Rows are points. To make a cloud, some directions were put in groups of two or more. Within a group, all points are equally far from the middle, so they leave a hole (a ring in 2 directions, a hollow ball in 3). The other directions are filled evenly. Then the cloud was stretched, turned, moved and blurred a little. How many holes are there, and how many directions does each take, smallest first?
(in the rows, 128 means zero)

Cloud (22 x 3)
[[112  90 153]
 [ 77 143 170]
 [136 172 138]
 [122 145 188]
 [ 70 123  82]
 [103  96  77]
 [127 101  83]
 [ 64 112  93]
 [136 131 182]
 [139 149 178]
 [116 131 192]
 [158 131 126]
 [ 72 123 169]
 [ 66 139  99]
 [ 83 116  68]
 [ 87 165 110]
 [152 156 148]
 [ 89  86  98]
 [ 72 148  95]
 [105 137 192]
 [127  91 118]
 [ 92 130  65]]
Holes: 1 (3)

Cloud (21 x 3)
[[ 70  86 122]
 [ 87 169  87]
 [109 114 121]
 [114 116 101]
 [ 81 108  79]
 [ 78 126 141]
 [167 176 115]
 [ 47 131 140]
 [ 98 158  73]
 [121  96 120]
 [105  62 113]
 [113  96 138]
 [163 123  83]
 [ 88  78 122]
 [168 102 133]
 [108 116 162]
 [ 55  98 151]
 [ 73  92 102]
 [136 100 144]
 [146 122  71]
 [ 40  98 139]]
Holes: 0

Cloud (30 x 4)
[[120  61 127 113]
 [102 155 146 105]
 [108 126 100  90]
 [192 167 193  99]
 [173  98 144  75]
 [ 63  94 143 111]
 [141 129 209  81]
 [ 89  62  63 131]
 [ 96  89 144 110]
 [190 128 127 134]
 [194 132 127  86]
 [ 80 155 134 103]
 [ 97 149 147 133]
 [204 106 110 139]
 [ 79 127 151 101]
 [165  95 129 106]
 [184  61  74 125]
 [115 139  67 149]
 [174  84 162 100]
 [ 62 108 151 103]
 [130 138  96 140]
 [187 118 149 123]
 [200 110 135 125]
 [117  53 112 131]
 [164 158 165 111]
 [144 164 152 112]
 [143  93 151 144]
 [154  79  82 101]
 [135  76 144 108]
 [182 143 180 107]]
Holes: 0

Cloud (32 x 4)
[[115  52 156 158]
 [120 107 179 121]
 [111 178  72  98]
 [144 155 160 101]
 [ 93 152  84 158]
 [102 134  90 102]
 [140 102 122  84]
 [143  47 157 173]
 [151 148  63 126]
 [162  87 151 162]
 [124  83  93 127]
 [143 148 170  84]
 [115  59  99 171]
 [105 132 141 143]
 [101 170  52 145]
 [134 146 164 110]
 [125  69 103 193]
 [109 138  94  93]
 [111 123 161 131]
 [123 114  56 174]
 [150 145  62 129]
 [113 140 143 145]
 [149 105 186  78]
 [164 140  83 117]
 [ 85 138  96 141]
 [144 163 141  66]
 [115  63 170 146]
 [161 162  83 109]
 [146  47 162 169]
 [108 149  54 169]
 [109  59 109 165]
 [118 154 101  79]]
Holes: 2 (2, 2)

Cloud (49 x 6)
[[107 105 116  77  68 134]
 [ 64 113 119 118  89 228]
 [ 71 192 124 138  80 182]
 [129  79 177 109 124 173]
 [108 183 187 122 101 172]
 [152 157 147  90 136  61]
 [110 101 140  98 112  84]
 [104 168 120 131 147  68]
 [136 119 133 150 105 190]
 [170 155 173 107 153  39]
 [129 138 157 117 142 158]
 [121  77 123 161 100  94]
 [145 138 158 142 115  99]
 [119 126 171  58  84 121]
 [165 151 133 142 157 125]
 [164 172 159 135 101 219]
 [119 164 104 144 125  55]
 [115 185 120 143  55 106]
 [151 119 148 126 100 134]
 [ 90  94 139 121  86 175]
 [ 50 141 150  67 113 122]
 [ 69 191 119  98 143 137]
 [129  81 136 133 128  91]
 [119 153 112  85  81  52]
 [ 72 133 128 150  60  70]
 [107 161 122 176 144 149]
 [ 81 134 151 124 110 193]
 [109 117  82  80 107 160]
 [131  68  80 121 155 101]
 [103 139 141 148 152 223]
 [ 85 158  97 126 118  72]
 [ 73 124 185  95 139  79]
 [164 159 175 122 118 212]
 [103 152 189 154 105 119]
 [125 154 169 137 131  93]
 [121  59  84 114 129  69]
 [122 127 183 114  91 125]
 [117 144 187 141 119  97]
 [ 62  94 130 108  94 178]
 [142 110 130 119  39 102]
 [165  49 157 126  94 132]
 [165 115 159  95 155  92]
 [ 95 164  67 123  95 174]
 [130 179 140 115  88 150]
 [106 121 116 104 130 164]
 [146 128 176 136  61  48]
 [135 139 138 112 108  82]
 [148 160 131 140  99 171]
 [169  87 117  98  90 102]]
Holes: 0

Cloud (47 x 6)
[[127 183 114 186  93 107]
 [ 95 104  76 153 121 146]
 [179 125  90  97  91 139]
 [117 109 168 145  60 138]
 [139 193 123 113  90 177]
 [100 139  77 135  71 159]
 [151  88 129 161  98 107]
 [129 196 133 137  83 108]
 [148 172 170 108 173  94]
 [141 129  90  87  76 168]
 [ 64 142 140 144 128 110]
 [133 167 111 203 111 120]
 [125 200 123 148  76 133]
 [140 152  74  87 119 145]
 [130 149 167 106  62  99]
 [141 173 116 198  79 140]
 [183 149  93 104 137 139]
 [ 76 158  96 147  87 139]
 [ 57 131 104 121 101 103]
 [ 88 131  86 153  82 162]
 [106 108  66 152  98 137]
 [168 153  90 104 162 133]
 [175 168 136 153  48 160]
 [107  78 129 100 176  64]
 [150  92 135  40 148  90]
 [133 139 109  85 195  81]
 [149 196 158 123 168 120]
 [112 114 135  31 113 107]
 [130 111 158 147  87  75]
 [208 147 135 111 102 142]
 [126 135 143 175  61 168]
 [ 79  74 131  83 169  87]
 [165 139 170 110  45 134]
 [148 183 102 180  83 116]
 [109 171 154  73 153 129]
 [118 119 170  40 130 129]
 [ 92 162 120  80  91 116]
 [185 141 186  82 106 118]
 [121 163 112 176 110  77]
 [151 128 150 188  99 147]
 [101 148 102  58 117 107]
 [139 126 121 110  90  54]
 [ 82 150 156 156 128 100]
 [147 122 183 144 126 164]
 [145 150 159 119 135 194]
 [ 86  90 174 105 130 126]
 [ 87 137 100 164  89 168]]
Holes: 3 (2, 2, 2)

Cloud (46 x 6)
[[ 94  90 128  98  96 179]
 [197 148 133 141 129 140]
 [186 114 129 179 135 117]
 [133 113 190 138  83 140]
 [127  64 114 130 111 153]
 [178 111 154 104  72 104]
 [109  72 152 127 150 184]
 [153 106 136 159 106 160]
 [ 80 191 168 131 105  80]
 [ 87 131  75 141  93  99]
 [119 131 194 111  69 139]
 [ 99  96 115 145 146 124]
 [ 96  70 171 104 125 148]
 [136 111 124  62 125 160]
 [104  62 121  84  62 163]
 [142 117 185 133 109  99]
 [100 167 192 112 143 150]
 [180 115 167  93 102  99]
 [162 155 146 148 127  68]
 [136 116  92 113  89 160]
 [167 147  91  18 109 120]
 [113 111  97 156 160 118]
 [162 150 144  30  91 115]
 [160 119  80  27  94 136]
 [101 162  67 154 112 111]
 [ 73 154  83 150 105 122]
 [119 109 197 118  58 135]
 [180 168 108 141 117 135]
 [117 199 161 126 106 108]
 [105  54 116 109  51 143]
 [ 97  66 164 104 124 169]
 [102  62 132 149  79 156]
 [ 81 149 102 147 127 160]
 [147 163  39 137 149  96]
 [163 154  67 137 148 154]
 [100  83 133  59  78 164]
 [ 68 149 109 107 114 102]
 [156 162  84 166 155 158]
 [ 93  85 133 210 149 152]
 [150  84 148  86 152 147]
 [142 119 170 100 113  86]
 [ 92 158  85 138 132 141]
 [166 120 149  70 159 153]
 [159  82 107  76 128 159]
 [129 104 184 141  70 136]
 [175  88  89 106 139 164]]
Holes: 2 (2, 2)
